Every row gives one point. To make a cloud, some directions were put in groups of two or more. Within a group, all points are equally far from the middle, so they leave a hole (a ring in 2 directions, a hollow ball in 3). The other directions are filled evenly. Then the cloud was stretched, turned, moved and blurred a little. How many holes are there, and how many directions does each take, smallest first?
In the rows, 128 means zero.

Cloud (21 x 3):
[[ 60 112 101]
 [ 63 142 166]
 [228 157 134]
 [111 233 100]
 [113  80  58]
 [152 171 192]
 [131 118 101]
 [205 172 228]
 [ 78  91 154]
 [116 128  88]
 [172  81 103]
 [106 101  91]
 [ 71  95 168]
 [150 181 136]
 [183  98 137]
 [200  48 129]
 [145  86 145]
 [146 129 162]
 [200  78 152]
 [157 115 135]
 [124  73 116]]
Holes: 0

Cloud (27 x 4):
[[ 79  54  51  53]
 [ 68  57 128  80]
 [ 64  68 139 188]
 [ 80 140 169  93]
 [142 182 148 112]
 [ 73  77  90 157]
 [104 124 166 158]
 [117  94  84  92]
 [ 69  61  31 117]
 [ 95 102 174  82]
 [123 167 134 208]
 [129  94 139  75]
 [ 80 102 169  75]
 [ 95 125 114 149]
 [104 125  72 138]
 [131  54 125 195]
 [134 130  92 105]
 [104  74  96 107]
 [ 32  70 117 169]
 [113 147  63 161]
 [131 144 174 171]
 [ 76  96 101  94]
 [ 50 152 114  82]
 [172 108  90  73]
 [ 25 134 128 197]
 [170  65 113 187]
 [140  80 101 190]]
Holes: 0

Cloud (87 x 8):
[[ 70  71 175 161 121 172 140  34]
 [ 88 183 155 182 144  91  91  54]
 [119 173  90  70 186 168 126 151]
 [141  45 148 173 175 107 106 136]
 [163 110 114  77  61 129 117  28]
 [113 177 189  78 122  71 108 120]
 [200  86  67 129 145 137 120 164]
 [112 188 193 156  73 106 160  82]
 [ 56  93 164 125 193 155 156 147]
 [199 111  91  99 131 116  71 165]
 [149  74 163  70  34 143  97 101]
 [100  68  54 131 162 189 110  94]
 [144 171 123  61 159  76 135  81]
 [123  59  53  84 136 161 157 158]
 [ 96  65 136  60 101  76 133  64]
 [185 133 153 172 172 162 151 167]
 [122  70 168  96  97 169 207  51]
 [183 151  93  94 145  99  73 165]
 [ 85  72 138  66  54  83 126 136]
 [147 143 205  99 117 120 150  30]
 [ 40 141 176 114 114 169 169  49]
 [110  51 142  65 136  92 171 152]
 [168 166  89  88 160 162  76 167]
 [171 132  89 142 139  87 146  25]
 [166  89  68 122  88  67 166  75]
 [197 120  99 169 132 204 101 113]
 [119 166 141 174 196 121 144 163]
 [123  48  85 164 170 137 101 145]
 [174 180  61 143 107 181 143 149]
 [192 130  98  73  54 150 176 110]
 [109  65 184 156  40 112 157  94]
 [181 107  87 112  43 168 114  60]
 [ 74 134 151 123 139 177 198 180]
 [120  55 167 148 145  77 193  98]
 [175 104 198 158  46 162 142 102]
 [108 179 204 167 108  91  82  99]
 [110 178 205 129 155 108 140  46]
 [134 175 184  70  99  80 101  87]
 [103 157 144 181 169 158 106 186]
 [ 75  93  84  90  89 201  99  56]
 [134 177  71 124 116 111  88 191]
 [119 169  74 145 111 146  67 187]
 [159 171  81 145 149 118  82 181]
 [139  49 114 172 120  95  79 156]
 [127 168 123 182 141 102 111 190]
 [ 65 141 122 176 180 109 185 122]
 [103  83  44 136  83 162 184  68]
 [180  93 154 179 156 149  58 112]
 [ 92 174  67  98 133  62 135 127]
 [119 193  96  68 126 143 195  91]
 [175 139 179 167 140 222 133 102]
 [108 194  80 147  42 117 112  93]
 [ 63 149 101 180  53 113 116  67]
 [119 185  53 101 173 153 160 109]
 [130 178 105  86 110 183  51 162]
 [140  70 208 119 180 134 107  69]
 [111  56 108  68 100 149  90 190]
 [185  72  62 103  93 169 137 164]
 [174 149 170 174  65 142 184  78]
 [170  68  86 103  56 157  77 149]
 [ 44 107 139  71 140 184 120  52]
 [115  65 140  69  31 125  97 126]
 [ 74 163 153 168 164  75 176 119]
 [ 87 127  59 127 102 205  83 155]
 [165 157 181  74  51 108 130 102]
 [123  69 146  72  39 177  98  86]
 [143 180 145  64  85  73 128  92]
 [ 62 160 176 139  70 194 169  93]
 [153  76 211  99 129  76 109 121]
 [ 97  79  82 171  86 142 164  29]
 [142 157 200 154 161  68 108 122]
 [104  63 111  60 136  86 142  59]
 [ 99 183 130  64 174 127 173  85]
 [127  60 210 111 149 163  89  66]
 [132 167 206 148 166 175 103  51]
 [115  73  35 121 105 180 174 131]
 [156 158 178 112 140 171 212  72]
 [158  87  75 119  36 143 141  55]
 [154 192  88 118  80 173 106  42]
 [ 93 167 207 144 103 165  69 153]
 [ 87 150  71 167 171  94 143 155]
 [ 99  52 158 139 136 105 200 162]
 [173 143 202  89  62 160  89 129]
 [122  70  66 169  76 117 199 116]
 [144  68 152 175  88  53 140  90]
 [144 190  93  71 111 180 187 108]
 [157 155 176  84 102 175 180  45]]
Holes: 3 (2, 2, 4)
